Rows are points. Each copy is the shape, with its points in the same order, stretched, turned, moved and blurred by noise. Say if it was mirrored as well.
(in the rows, 128 means zero)

Shape (6 x 2)
0: 145 143
1:  97 132
2: 121  75
3: 108 151
4: 114 170
5: 153  64
Copy 1 (6 x 2)
0: 105 141
1: 146 128
2: 125  74
3: 135 148
4: 130 168
5:  97  56
Copy 1 is: mirrored
Copy 2 (6 x 2)
0: 110 131
1: 135  81
2: 191 119
3: 113  88
4:  89  91
5: 192 159
Copy 2 is: only turned
Copy 3 (6 x 2)
0: 133 148
1: 144  96
2:  76  77
3: 157 123
4: 173 143
5:  54  94
Copy 3 is: mirrored
Copy 4 (6 x 2)
0:  96 113
1: 133 148
2: 164  99
3: 110 146
4:  90 157
5: 154  69
Copy 4 is: mirrored

Shape (9 x 4)
0: 137 155 137 107
1: 144 165 107 129
2: 166 120 127 218
3: 111  99 171 198
4:  88  61 152  88
5:  68  96 111  95
6: 144 156  86 161
7: 168 111  96 160
8: 147 121 144 129
Copy 1 (9 x 4)
0:  98 114 152 133
1: 108 128 132 116
2: 139 194 116 140
3: 131 174 129 205
4: 167 106 188 188
5: 160  79 143 158
6: 124 138 105 103
7: 145 158 135 127
8: 124 135 162 142
Copy 1 is: only turned
Copy 2 (9 x 4)
0: 149 124 128  91
1: 148 155 147 109
2: 169 113 180 194
3: 120  65 152 180
4:  98  99  44 131
5:  68 146  70 129
6: 141 174 164 148
7: 171 161 126 172
8: 159 109 116 125
Copy 2 is: only turned

Shape (12 x 8)
0: 137 160 137 167 100 132 179 144
1: 145 146  96 162 141 161 127  93
2: 164 102  97 131 146  65 113 171
3: 157  77 150  73  90 163 151  96
4: 110 145  82  81 131 158  90 131
5: 104 130 145 127 149 116  77  70
6: 150 143 170 113  91  99 114  89
7: 108 136  88  97  96  67 128 169
8:  86  78 112 148 157 152 136 159
9: 143 164 145 156 139  89 160  87
10:  67 127 164 120 170 158  95 169
11: 133  90 143 116 111 119  87 150
Copy 1 (12 x 8)
0:  75 117 164 110  89  66 120 107
1: 118  97 124 149 164 109 178 105
2: 151 173  58 134 103  68 132 189
3: 193 127 124 176  98 109 118  80
4: 160 109  88 134  94 196 156 141
5: 114 195 117 144 183 167 143 123
6:  97 206 111 132  95 107 116  83
7: 117 172 111 165  25 125 115 199
8: 157  86 153 143 179 141 112 161
9:  75 197 160 129 136  73 149 117
10: 149 131 141  54 178 183  73 127
11: 157 145  75 139 118 123  92 132
Copy 1 is: mirrored
Copy 2 (12 x 8)
0:  95  89 164 154 124 127 120 133
1: 134  82 127 116 156 137 179 112
2:  89 181  84 155 148  60 157  80
3: 111 155 124 138  79 177 202 163
4: 144 133 107 103 180 141 138 164
5: 137 144  90  86 145 186 150  60
6:  79 161 139 107 113 189 148  83
7:  82 168  98 154 185 123 104 122
8: 154 122  70 157 126  98 136 134
9: 106 128 158 138 138 150 154  52
10: 167 147 101 110 110 119  83 130
11:  97 167  70 121 114 124 139 119
Copy 2 is: mirrored

Shape (15 x 11)
0:  56 137 111  91 123 167 183 103 109 104 153
1: 132  86 101 129 158 122  68 147 150 157 147
2: 124  73 159 107 123 130 147 151 182 169 102
3: 141 126 137 129 112 137 121 145 154 155 144
4: 138  98 133 144 171  61  66  92 112 149 124
5:  66 145 140 135 140 136 176 138  89 162 157
6:  95  99 134  72 152 166 130 159 147 159 101
7:  75 116 165 155 153 163 154 114  82 114 149
8:  51 135 127 141 132 191 163  84 116 120 135
9:  64 115 142 117 165 149 158 126 136  87 168
10: 101  72 134 179 156  89  51 141 112 142 112
11:  66 110 136 125  98 140 160 131  85 105 141
12: 138 121 155  68 144 172 106 167 163 123  95
13:  88 118 153 145 149  83  49 149 162 148 105
14: 133 117 109 122 155 134 142 168 162 129  83
Copy 1 (15 x 11)
0: 156 145 154  56 129 155 136 126 126  55  92
1: 139  94 114 159 155 104  88  73 115 141 124
2: 145  73  80 136 153  50 179 105 151 125 115
3: 138 101  89 140 124 118 143 142 151 125 121
4:  98 123 185 141 149  73  85 100 123 148 140
5: 158 114 149  50 191 118 122 171 128 119  99
6: 179 130  78 131 171  89 140  81 148 129 101
7: 123 119 185  60 183 153 146 136 164  91 149
8: 152 125 145  28 129 149 141 117 159  84 125
9: 160 116 144  88 176 147 129 112 124  36 136
10:  68  95 151 122 190  94  93  81 145 149 141
11: 101 129 166  61 156 143 144 138 167  68  89
12: 162 160  70 182 139 103 159  88 181 113 132
13: 105  92  92 121 167  55  94 117 160 136 157
14: 133 152  84 133 156 102 153  85 110 139 120
Copy 1 is: only turned
Copy 2 (15 x 11)
0:  72 148 146 181 133  77  75  92  76 115  87
1: 165 139 122 119 147 137  81 114 168 162 182
2: 205 138 136 102 123 133  62 112  90 175 106
3: 148 142 148 123 103 159  99 112 111 178 137
4: 200 119 115 129 149 131 155 109 176  94 185
5: 104 159 140 152 165 141 121  74  89 134  69
6: 154 114 125 133 146 132  32 115 115 154  86
7: 110 162 159 159 188 115 118 131  86 114  83
8:  94 184 122 204 148 108  81 127  73 111  97
9: 108 180 172 142 154  82  70 108 124 102  86
10: 209 132 125 154 192 128 143 130 200 150 164
11: 114 126 167 177 159  81 121 104  90 156  87
12: 154  96 150 122 107 143  33 152 139 160  89
13: 230 145 144 169 141 165 118 107 225 141 143
14: 140 120  84 109 112 102  78 138 155 161  78
Copy 2 is: mirrored
